Rows are points. To make a cloud, some directions were put in groups of two or more. Within a group, all points are equally far from the middle, so they leave a hole (a ring in 2 directions, a hollow ball in 3). The other directions are filled evenly. Then the cloud was stretched, turned, moved and blurred a little. How many holes are there, and how many directions does each take, smallest first?

Cloud:
[[ 0.33  0.17]
 [-0.11 -0.51]
 [ 0.35 -0.50]
 [ 0.00 -0.23]
 [-0.29  0.53]
 [ 0.86  0.02]
 [-0.30  0.44]
 [ 0.53  0.02]
 [ 0.50 -0.11]
 [ 0.14 -0.03]
 [ 0.38 -0.48]
 [-0.60 -0.09]
 [-0.78 -0.14]
 [ 0.70 -0.06]]
Holes: 0

Cloud:
[[-0.21  0.67  0.23]
 [-0.02 -0.24  0.64]
 [ 0.47  0.06 -0.48]
 [-0.22 -0.96 -0.37]
 [ 0.02 -0.02 -0.72]
 [ 0.24 -0.55  0.44]
 [ 0.36  0.19  0.05]
 [-0.44 -0.39 -0.24]
 [-0.65 -0.62 -0.14]
 [ 0.09  0.09 -0.23]
 [-0.60 -0.11 -0.19]
 [-0.57 -0.67 -0.30]
 [ 0.44 -0.03 -0.07]
 [-0.60 -0.33 -0.23]
 [-0.31  0.43  0.27]
 [-0.07 -0.68  0.14]
 [ 0.05 -0.10  0.24]
 [-0.06  0.78  0.33]
 [-0.27  0.32  0.48]
 [ 0.53  0.73  0.09]]
Holes: 0

Cloud (21 x 3):
[[-0.12 -0.33 -0.36]
 [ 0.51  0.34 -0.75]
 [-0.58  0.42  0.12]
 [-0.44  0.57  0.16]
 [-0.49  0.51 -0.31]
 [-0.28 -0.06  0.31]
 [-0.41  0.24  0.66]
 [-0.06  0.60 -0.46]
 [-0.07 -0.44 -0.30]
 [ 0.19 -0.38  0.44]
 [ 0.06  0.60 -0.03]
 [-0.32 -0.15 -0.71]
 [ 0.43 -0.07 -0.22]
 [-0.65  0.56  0.04]
 [-0.97  0.40 -0.01]
 [ 0.19 -0.09 -0.58]
 [-0.06  0.65  0.40]
 [-0.38  0.09 -0.54]
 [ 0.29 -0.15 -0.44]
 [ 0.43  0.05 -0.61]
 [ 0.26  0.10  0.32]]
Holes: 0

Cloud:
[[-0.69 -0.19  0.19 -1.00]
 [-0.82  0.25  0.12 -0.83]
 [-0.67 -0.37  0.18 -0.92]
 [ 0.03 -0.16 -0.06 -0.82]
 [-0.56 -0.45  0.30 -0.40]
 [-0.15  0.13  0.53 -0.17]
 [-0.03  0.38 -0.21 -0.39]
 [ 0.00 -0.38  0.40 -0.54]
 [-0.42 -0.05 -0.46 -0.09]
 [-0.10  0.18  0.06 -0.87]
 [-0.03 -0.34  0.17 -0.96]
 [-0.34 -0.14 -0.28  0.38]
 [-0.46 -0.25 -0.07  0.45]
 [ 0.08 -0.33  0.30 -0.48]
 [-0.27  0.11  0.40 -0.63]
 [-0.12 -0.33  0.45 -0.59]
 [ 0.12 -0.57 -0.26  0.22]
 [-0.17 -0.03  0.25 -0.93]
 [-0.34 -0.19 -0.48 -0.14]
 [-0.33  0.49  0.52 -0.16]
 [ 0.06 -0.32 -0.33 -0.35]
 [ 0.08  0.25  0.08 -0.19]
 [-0.05 -0.14 -0.37  0.08]
 [ 0.06 -0.37  0.13 -0.78]
 [-0.07  0.10  0.52 -0.13]
 [-0.50  0.41  0.37 -0.69]]
Holes: 1 (2)

Cloud (50 x 6):
[[-0.49 -0.69  0.72  0.35  0.08 -0.03]
 [ 0.25  0.04  0.36 -0.72  0.30  0.47]
 [-0.09 -0.09 -0.33 -0.42 -0.06 -0.50]
 [ 0.53 -0.51 -0.51  0.05 -0.87 -0.20]
 [ 0.18  0.72 -0.30 -0.59 -0.56  0.70]
 [-0.12  0.75 -0.75 -0.69  0.11 -0.46]
 [ 0.30  0.27  0.03  0.00 -0.42 -0.48]
 [ 0.14 -0.30  0.23 -0.04 -0.11  0.39]
 [ 0.48  0.11  0.22  0.12  0.28 -0.53]
 [ 0.33 -0.58 -0.06 -0.30 -0.15 -0.82]
 [-0.07 -0.34  0.40  0.40  0.59 -0.45]
 [-0.02 -0.06 -0.12 -0.90 -0.42 -0.89]
 [ 0.07 -0.28 -0.84  0.25  0.24 -0.04]
 [ 0.34 -0.23  0.17 -0.42 -0.74  0.04]
 [ 0.41 -0.15  0.11  0.07 -0.20 -1.15]
 [-0.23 -0.25  0.98  0.54  0.29  0.18]
 [-0.06 -0.51 -0.28 -0.23 -0.01  0.08]
 [-0.02 -0.10  0.17 -0.22 -0.68  0.12]
 [ 0.32 -0.07  0.29 -0.22  0.23 -0.63]
 [-0.03 -0.28  0.02  0.29 -0.16 -0.87]
 [-0.25  0.47 -0.51 -0.14  0.80 -0.72]
 [ 0.54  0.00  0.04 -0.36 -0.62  0.09]
 [ 0.60 -0.03  0.19  0.04  0.62 -0.27]
 [-0.12  0.03 -0.50 -0.12 -0.06 -0.03]
 [ 0.24 -0.05 -0.43 -0.50 -0.15 -0.06]
 [ 0.65  0.15 -0.31 -0.29  0.59  0.38]
 [-0.10 -0.89  0.05  0.56  0.29 -0.70]
 [-0.42 -0.03 -0.06  0.41  0.75 -0.80]
 [-0.37  0.35 -0.34  0.35 -0.38 -0.21]
 [ 0.27 -0.45 -0.47  0.67  0.04  0.39]
 [-0.05  0.31 -0.42  0.32  0.28  0.06]
 [-0.02 -0.31  0.38 -0.40 -0.63 -0.11]
 [ 0.55 -0.26  0.40 -0.22 -0.19  0.14]
 [-0.06 -0.04  0.10 -0.14  0.96 -0.75]
 [ 0.14 -0.40 -0.21 -0.49 -0.37 -0.06]
 [ 0.59  0.13 -0.47 -0.57 -0.36 -0.13]
 [-0.09 -0.30  0.45  0.50  0.51 -0.66]
 [ 0.18  0.12 -0.46  0.03  0.23 -0.29]
 [ 0.11  0.60 -0.34  0.20  0.30 -0.50]
 [-0.80 -0.41  0.07  0.18 -0.58 -0.50]
 [ 0.20  0.16  0.47 -0.77 -0.58  0.04]
 [-0.21  0.20 -0.84  0.16  0.14  0.38]
 [-0.49 -0.20  0.47  0.69 -0.02  0.63]
 [-0.21  0.43 -0.38  0.35  0.30 -0.37]
 [ 0.88  0.19 -0.06 -0.28  0.49  0.32]
 [ 0.09 -0.22 -0.51 -0.55  0.14 -0.17]
 [-0.32 -0.04  0.33  0.41  0.01  0.40]
 [ 0.04  0.67 -0.66 -0.17 -0.12  0.00]
 [-0.12 -0.06  0.01  0.20  0.02  0.16]
 [ 0.29  0.11  0.75  0.14  0.85 -0.27]]
Holes: 0

Cloud:
[[-0.13  0.25  0.54 -0.07  0.39 -0.73]
 [ 0.31  0.12 -0.14 -0.08  0.07 -0.94]
 [ 0.89  0.09 -0.34 -0.22  0.45 -0.39]
 [ 0.02 -0.27  0.03  0.62 -0.27 -0.59]
 [-0.65  0.20 -0.22  1.02  0.05 -0.33]
 [ 0.26  0.50  0.58 -0.29  0.54 -0.43]
 [-0.38 -0.30 -0.03  0.11  0.54  0.19]
 [-0.30  0.45 -0.18  0.19  0.25  0.25]
 [-0.11 -0.55  0.16  0.00 -0.42 -0.14]
 [ 0.87  0.44  0.17 -1.21 -0.07  0.13]
 [ 0.78  0.32  0.73  0.10 -0.23 -0.01]
 [ 1.00 -0.10 -0.41 -0.49  0.31 -0.09]
 [-0.61 -0.52  0.18  0.67  0.47  0.08]
 [ 0.22 -0.07 -0.46 -0.24 -0.36  0.11]
 [-0.47 -0.42 -0.04  0.37  0.51  0.12]
 [-0.73  0.38  0.22 -0.30  0.29 -0.39]
 [-0.36 -0.47  0.26  0.58  0.45  0.27]
 [ 0.06 -0.23 -0.50 -0.44 -0.20 -0.30]
 [ 0.62  0.42  0.34 -1.08  0.14  0.23]
 [ 0.35 -0.38 -0.22 -0.33 -0.13 -0.32]
 [ 0.32 -0.10 -0.21  0.02  0.28  0.66]
 [-0.07  0.47  0.60  0.04  0.37 -0.23]
 [-0.17  0.51 -0.50  0.21  0.14 -0.42]
 [-0.44  0.30  0.13 -0.04  0.30  0.29]
 [-0.30  0.35  0.60  0.16  0.28 -0.41]
 [ 0.47  0.34  0.30 -0.92 -0.04  0.15]
 [-0.31 -0.44  0.30  0.55  0.50  0.22]
 [ 0.18  0.05 -0.08  0.65 -0.21 -0.42]
 [-0.09 -0.25  0.37  0.17  0.75 -0.10]
 [ 0.71 -0.04 -0.15  0.27  0.10 -0.22]
 [-0.01 -0.34 -0.43  0.22  0.19 -0.67]
 [-0.42 -0.17 -0.08 -0.29 -0.47 -0.32]
 [ 0.36 -0.15  0.30 -0.04  0.45  0.76]
 [ 0.18  0.56  0.22 -0.67  0.49  0.28]
 [-0.49 -0.06  0.18  0.22  0.95 -0.68]
 [ 0.43 -0.24  0.60 -0.36  0.37  0.34]
 [-0.93  0.06 -0.47  0.01  0.40 -0.16]
 [-0.58  0.27 -0.33  0.84 -0.14 -0.24]
 [ 0.37  0.04  0.50 -0.36  0.24  0.77]
 [-0.50  0.32  0.20 -0.13  0.31  0.13]
 [ 0.48  0.22  0.58  0.02 -0.07 -0.40]
 [-0.09 -0.18 -0.30  0.61  0.10 -0.63]
 [ 0.40  0.20 -0.45 -0.68 -0.29 -0.09]
 [ 0.22  0.00 -0.10  0.69  0.33 -0.13]
 [ 1.00 -0.25  0.68 -0.24 -0.04  0.20]
 [-0.23  0.15 -0.18  0.53 -0.31 -0.71]
 [ 0.30  0.42 -0.19  0.52 -0.27  0.01]]
Holes: 2 (2, 2)

Cloud:
[[ 0.11  0.64  0.06 -0.63  0.25 -0.36  0.94 -0.20]
 [-0.31 -0.69 -0.44 -0.07 -0.36 -0.35  0.24  0.07]
 [-0.57  0.68  0.06 -0.20  0.57  0.03  0.39  0.11]
 [ 0.08  0.71  0.15  0.00  0.67  0.72  0.51  0.70]
 [ 0.29  0.31  0.41 -0.20  0.52 -0.27 -0.32  0.60]
 [ 0.79 -0.04 -0.47 -0.87 -0.07 -0.08  0.25 -0.03]
 [ 0.25  0.88 -0.56 -0.51 -0.17 -0.24  1.01  0.36]
 [-0.34 -0.42  0.05  0.29  0.02 -0.16  0.00  0.22]
 [ 0.36 -0.20 -0.05 -0.12 -0.33  0.43 -0.03  0.72]
 [ 0.75 -0.39  0.20  0.17 -0.28  0.03 -0.38  0.47]
 [ 0.43 -0.36  0.37  0.11 -0.04 -0.26 -0.66  0.48]
 [ 0.25  0.62 -0.92 -0.28 -0.08  0.06  0.78 -0.25]
 [ 0.63  0.74  0.13 -0.22  0.29  0.38 -0.04 -0.03]
 [ 0.78  0.40  0.09 -0.43  0.30 -0.19  0.10  0.39]
 [ 0.76 -0.24  0.04 -0.18 -0.34  0.36  0.13  0.23]
 [-0.49 -0.37 -0.53  0.05 -0.14  0.25  0.20 -0.26]
 [-0.07  0.17 -0.54  0.16  0.46  0.47 -0.41  0.04]
 [ 0.55  0.23 -0.52  0.26  0.01  0.04 -0.12 -0.47]
 [ 0.34 -0.10 -0.44  0.06  0.71  0.04  0.26 -0.06]
 [-0.49  0.20 -0.05  0.78  0.05 -0.11  0.16 -0.04]
 [-0.18 -0.18 -0.09 -0.02 -0.56 -0.58  0.28 -0.43]
 [-0.44  0.18  0.14 -0.23  0.18 -0.04  0.51  0.32]
 [ 0.18 -0.42  0.57  0.07  0.19 -0.02 -0.03  0.26]
 [ 0.48  0.47  0.70  0.06  0.01  0.69 -0.24  0.13]
 [ 0.26  0.14  0.23 -0.53  0.65  0.02 -0.07  0.02]
 [-0.35 -0.39 -0.43  0.25 -0.41 -0.41  0.28 -0.69]
 [ 0.24  0.05  0.77 -0.01 -0.17  0.18 -0.36  0.64]
 [ 0.60  0.36  0.65  0.61  0.09  0.24 -0.09  0.59]
 [-0.52  0.58 -0.50  0.33  0.35  0.01 -0.10 -0.53]
 [-0.35 -0.30 -0.25  0.27 -0.05 -0.56 -0.32 -0.10]
 [ 0.09  0.51  0.51 -0.25  0.94  0.08 -0.01  0.05]
 [ 0.28 -0.19 -0.31 -0.09 -0.44  0.25  0.29  0.82]
 [-0.10 -0.03  0.31  0.79  0.02  0.59 -0.63  0.11]
 [ 0.14 -0.17  0.29 -0.60  0.06  0.28 -0.48  0.25]
 [-0.05 -0.42 -0.60  0.00 -0.38 -0.78  0.94 -0.20]
 [ 0.65 -0.68 -0.77 -0.27 -0.65 -0.84  0.37 -0.17]
 [-0.54  0.48 -0.28 -0.26  0.37 -0.20  0.15 -0.26]
 [ 0.30 -0.05  0.61 -0.44  0.22  0.11  0.21  0.32]
 [ 0.02  0.19  0.01  0.29 -0.19  0.50  0.16  0.59]
 [ 0.28 -0.13 -0.73  0.25 -0.64  0.01  0.74 -0.26]
 [ 0.30  0.42  0.19  0.61 -0.27  0.21  0.25 -0.37]
 [-0.10 -0.55 -0.17  0.36  0.38 -0.08 -0.62 -0.03]
 [-0.08  0.07  0.68 -0.17  0.50  0.27  0.17  0.37]
 [ 0.10  0.38  0.70  0.70  0.15  0.67 -0.27  0.47]
 [ 0.59 -0.36  0.03 -0.80  0.09 -0.07  0.72  0.55]
 [ 0.10  0.65 -0.12 -0.50  0.18 -0.35  0.35  0.76]
 [ 0.42  0.27 -0.06  0.65 -0.24  0.00  0.11 -0.36]
 [ 0.53  0.83  0.33  0.28  0.65  0.27 -0.02  0.70]
 [ 0.75 -0.43  0.10 -0.18 -0.38  0.29 -0.07  0.39]
 [-0.04  0.25 -0.94  0.19  0.12  0.05  0.11  0.14]
 [ 0.09  0.54 -0.99 -0.01  0.06 -0.12  0.65  0.36]
 [ 0.56  0.31 -0.90 -0.47 -0.30 -0.30  0.38 -0.25]
 [ 0.50 -0.07  0.60 -0.40 -0.05  0.09  0.09  0.32]
 [ 0.18  0.05 -0.54 -0.27 -0.22 -0.85  0.16 -0.44]
 [ 0.67 -0.01 -0.10  0.35 -0.41  0.04  0.32 -0.02]
 [ 0.41  0.28 -0.41 -0.84 -0.27 -0.36  0.88 -0.05]
 [-0.04 -0.20 -0.58 -0.73 -0.37 -0.31  0.53 -0.62]
 [-0.14  0.59 -0.74  0.09  0.32 -0.15  0.61 -0.60]
 [-0.17  0.47 -0.96 -0.16  0.35  0.11  0.94  0.34]
 [ 0.20  0.57  0.35 -0.20  0.18  0.68 -0.57  0.35]
 [ 0.28 -0.06 -0.24 -0.02 -0.37 -0.86  0.11 -0.37]
 [ 0.02  0.26 -0.10 -0.19  0.87  0.49  0.43  0.39]
 [-0.17  0.47  0.09  0.36 -0.05  0.50  0.35  0.51]
 [ 0.44  0.52  0.10  0.46  0.67  0.29 -0.03  0.17]
 [ 0.11  0.02  0.06  0.40  0.09  0.09  0.68 -0.38]
 [ 0.11  0.64 -0.32 -0.44 -0.42 -0.06  0.76  0.30]
 [ 0.49  0.57  0.22  0.31  0.48  0.37 -0.48  0.41]
 [ 0.14  0.54 -0.74 -0.48 -0.36 -0.01  0.47  0.04]
 [-0.29  0.25 -0.24 -0.46 -0.07 -0.23  0.53 -0.66]
 [-0.36  0.18 -0.61 -0.56  0.04 -0.29  0.84 -0.25]
 [-0.14  0.10 -0.45  0.73 -0.12  0.00 -0.08  0.13]
 [ 0.04  0.61 -0.01 -0.52 -0.41 -0.21  0.40 -0.24]
 [ 0.32  0.02  0.88 -0.26 -0.03  0.28 -0.54 -0.03]
 [ 0.26 -0.31 -0.86 -0.16 -0.53 -0.69 -0.02  0.33]
 [ 0.24  0.58 -0.14  0.18  0.78  0.03  0.51 -0.24]
 [-0.35  0.15 -0.13  0.34  0.41 -0.49  0.19  0.31]
 [-0.48 -0.44 -0.51 -0.03 -0.31 -0.13  0.33 -0.37]
 [-0.53  0.14  0.15 -0.20 -0.30 -0.13 -0.09 -0.46]]
Holes: 3 (2, 2, 2)

Cloud (87 x 9):
[[ 0.44 -0.45 -0.28  0.18  0.42 -0.36 -0.08  0.33  0.37]
 [ 0.40  0.36 -0.52  0.34 -0.54 -0.09  0.21  0.44  0.20]
 [-0.71 -0.38  0.02  0.44  0.33 -0.05 -0.01 -0.58  0.14]
 [-0.59  0.28 -0.26 -0.27 -0.12  0.51  0.25  0.36 -0.34]
 [ 0.13  0.31 -0.01 -0.22  0.29 -0.48 -0.06 -0.70  0.13]
 [ 0.22 -0.58  0.14 -0.97  0.37  0.02 -0.60 -0.35 -0.06]
 [-0.52 -0.22 -0.18  0.62 -0.38 -0.02 -0.54  0.02 -0.34]
 [ 0.35  0.60 -0.07 -0.30  0.25 -0.28 -0.26  0.71 -0.12]
 [ 0.19 -0.33  0.06 -0.38  0.33  0.40  0.04  0.01 -0.67]
 [-0.18 -0.25 -0.55  0.18  0.25 -0.55  0.01 -0.46  0.33]
 [ 0.26  1.00 -0.40  0.02  0.23  0.12  0.08  0.66 -0.25]
 [ 0.03 -0.21  0.80 -1.09  0.19  0.32  0.08  0.63 -0.02]
 [-0.57 -0.66  0.51  0.53  0.32 -0.14 -0.17  0.03 -0.30]
 [ 0.40 -0.20  0.16 -1.17 -0.10  0.44 -0.26  0.28 -0.20]
 [ 0.09  0.89 -0.46 -0.20 -0.36  0.36 -0.02  0.51  0.15]
 [-0.70  0.03  0.46 -0.10 -0.17  0.07 -0.52  0.45 -0.37]
 [ 0.60  0.16 -0.54 -0.75  0.43  0.00  0.03  0.33  0.22]
 [ 0.34 -0.62  0.36 -0.61  0.29 -0.43 -0.31 -0.61  0.52]
 [-0.55 -0.63 -0.36  0.29  0.64 -0.06  0.01  0.31  0.43]
 [ 0.03  0.21  0.64 -0.19  0.58 -0.12  0.03  1.06  0.12]
 [-0.15 -0.10 -0.10  0.69 -0.63  0.27 -0.26  0.21 -0.12]
 [ 0.08 -0.11  0.19  0.11 -0.02  0.29 -0.70 -0.59  0.46]
 [ 0.15  0.53  0.35 -0.64  0.57 -0.09  0.64  0.27  0.49]
 [ 0.02  0.12 -0.73  0.33  0.64  0.69 -0.14 -0.38  0.09]
 [-0.18 -0.63  0.06  0.59  0.30  0.26  0.39 -0.09 -0.11]
 [ 0.11 -0.15  0.05  0.29 -0.22  0.47  0.36  0.64  0.29]
 [-0.42  0.34  0.51 -0.61 -0.11 -0.03 -0.28 -0.50  0.47]
 [-0.41 -0.26  0.30  0.50  0.17 -0.41 -0.65 -0.15  0.11]
 [-0.09  0.26 -0.33 -0.34  0.78 -0.38  0.22 -0.06  0.33]
 [ 0.16 -0.09 -0.72 -0.38  0.10  0.25  0.37  0.36 -0.13]
 [-0.48  0.65  0.11 -0.40 -0.33 -0.15 -0.39 -0.44 -0.02]
 [ 0.58  0.59  0.10  0.59 -0.03  0.54  0.01 -0.08 -0.22]
 [ 0.59 -0.02 -0.18  0.42  0.60 -0.02  0.13  0.55  0.28]
 [-0.85 -0.41  0.45 -0.51  0.24 -0.25  0.10  0.10  0.09]
 [ 0.14  0.52  0.45 -0.37  0.53 -0.15  0.39  1.17 -0.11]
 [ 0.49 -0.66 -0.08 -0.14  0.07 -0.51 -0.02 -0.28  0.67]
 [-0.03  0.66  0.53 -0.28  0.73  0.64 -0.31 -0.01 -0.34]
 [ 0.02  0.27  0.76 -0.77 -0.30  0.25  0.15 -0.06  0.26]
 [ 0.25  0.44 -0.09 -0.70  0.47  0.25  0.00  1.05 -0.02]
 [ 0.12 -0.05  0.63 -0.03  0.83 -0.05  0.52  0.78 -0.25]
 [ 0.76 -0.15  0.17 -0.79  0.02  0.58  0.17  0.38 -0.09]
 [ 0.20  0.47 -0.48 -0.43 -0.51 -0.07 -0.30  0.19 -0.28]
 [-0.04  0.39  0.56 -1.06  0.27  0.15  0.11  0.70 -0.39]
 [ 0.15  0.13  0.70  0.18 -0.09 -0.39  0.64  0.56  0.16]
 [ 0.78  0.31 -0.17 -0.33 -0.14  0.26 -0.07 -0.29 -0.35]
 [-0.04 -0.14 -0.15 -0.57  0.39 -0.01 -0.10 -0.58  0.86]
 [ 0.10 -0.45  0.24  0.52  0.36 -0.53 -0.03 -0.43  0.26]
 [-0.42  0.34 -0.08  0.49  0.70  0.49 -0.58  0.16 -0.30]
 [ 0.49 -0.52 -0.10 -0.80 -0.45 -0.44  0.00  0.02  0.26]
 [ 0.15 -0.11  0.34  0.54 -0.10  0.07  0.42 -0.36  0.39]
 [ 0.13 -0.14 -0.09 -0.08 -0.35  0.45  0.57  0.37  0.00]
 [ 0.13  0.37 -0.24 -0.87 -0.10  0.35 -0.56 -0.39  0.40]
 [ 0.21  0.09  0.32 -0.60 -0.27 -0.25  0.62  0.54  0.01]
 [ 0.30  0.09  0.30 -0.56  0.49  0.92  0.27  0.42  0.04]
 [ 0.35  0.35 -0.21 -1.00  0.25 -0.27 -0.13 -0.53  0.49]
 [-0.33  0.16  0.39  0.74 -0.06 -0.02  0.04 -0.18 -0.36]
 [ 0.60  0.78 -0.15  0.44  0.23  0.62 -0.03 -0.04 -0.04]
 [-0.08  0.65  0.25  0.23 -0.51  0.29 -0.35  0.43 -0.17]
 [-0.06 -0.28  0.58  0.40  0.13 -0.45 -0.37 -0.60  0.29]
 [ 0.92 -0.12  0.58 -0.69 -0.14 -0.22  0.04 -0.31  0.22]
 [-0.05  0.53 -0.23 -0.20  0.78  0.37 -0.30 -0.09 -0.48]
 [-0.70 -0.34  0.00 -0.68  0.36 -0.15 -0.22  0.66 -0.13]
 [ 0.46 -0.02 -0.08  0.49 -0.07 -0.39  0.46 -0.16  0.42]
 [ 0.05 -0.24  0.14 -0.41 -0.33 -0.29  0.64  0.29  0.29]
 [ 0.18  0.20 -0.03 -0.86 -0.11  0.00  0.54  0.01  0.51]
 [-0.05 -0.42 -0.08 -0.20 -0.01 -0.13 -0.78 -0.04  0.50]
 [-0.29 -0.02  0.24 -0.27  0.66  0.37  0.07  1.25 -0.41]
 [-0.87  0.12  0.44 -0.31  0.05  0.27 -0.22 -0.21 -0.21]
 [ 0.37 -0.50  0.34  0.38 -0.16 -0.04 -0.19 -0.74 -0.07]
 [-0.22 -0.68  0.37  0.65  0.68  0.09 -0.20  0.25  0.08]
 [ 0.02 -0.11  0.43  0.59  0.38 -0.03 -0.17 -0.75  0.08]
 [ 0.56  0.13 -0.55 -0.19 -0.53 -0.06  0.06  0.04  0.57]
 [ 0.00 -0.27 -0.05  0.19  0.19 -0.08 -0.79 -0.76  0.48]
 [ 0.82 -0.02  0.23 -0.26  0.06 -0.51 -0.24 -0.22  0.55]
 [-0.89 -0.15  0.23  0.01  0.17 -0.27 -0.34  0.59  0.11]
 [ 0.05  0.16  0.56 -0.60  0.59 -0.11  0.13  1.13 -0.22]
 [-0.31 -0.07  0.16 -0.27  0.36  0.11 -0.28 -0.77  0.68]
 [-0.18 -0.03 -0.40 -0.21  0.63  0.29  0.68  0.31  0.07]
 [-0.17  0.67 -0.38 -0.02 -0.03 -0.52  0.21  0.54  0.03]
 [-0.01 -0.27  0.18 -0.20 -0.43 -0.39 -0.68 -0.45  0.56]
 [-0.44 -0.61 -0.05 -0.12  0.52  0.84  0.05  0.04 -0.01]
 [-0.21 -0.02 -1.05 -0.25  0.06  0.41 -0.35  0.14 -0.01]
 [-0.37 -0.26  0.62  0.78  0.43  0.32  0.09 -0.01 -0.25]
 [ 0.04  0.26 -0.19 -0.50  0.62 -0.39  0.28  0.82  0.13]
 [-0.22 -0.35 -0.37  0.42  0.06  0.87 -0.13  0.25 -0.37]
 [-0.19 -0.14 -0.18  0.41 -0.34 -0.20  0.23  0.06  0.76]
 [ 0.45 -0.01  1.02 -0.64  0.22  0.22 -0.02 -0.24  0.23]]
Holes: 1 (9)
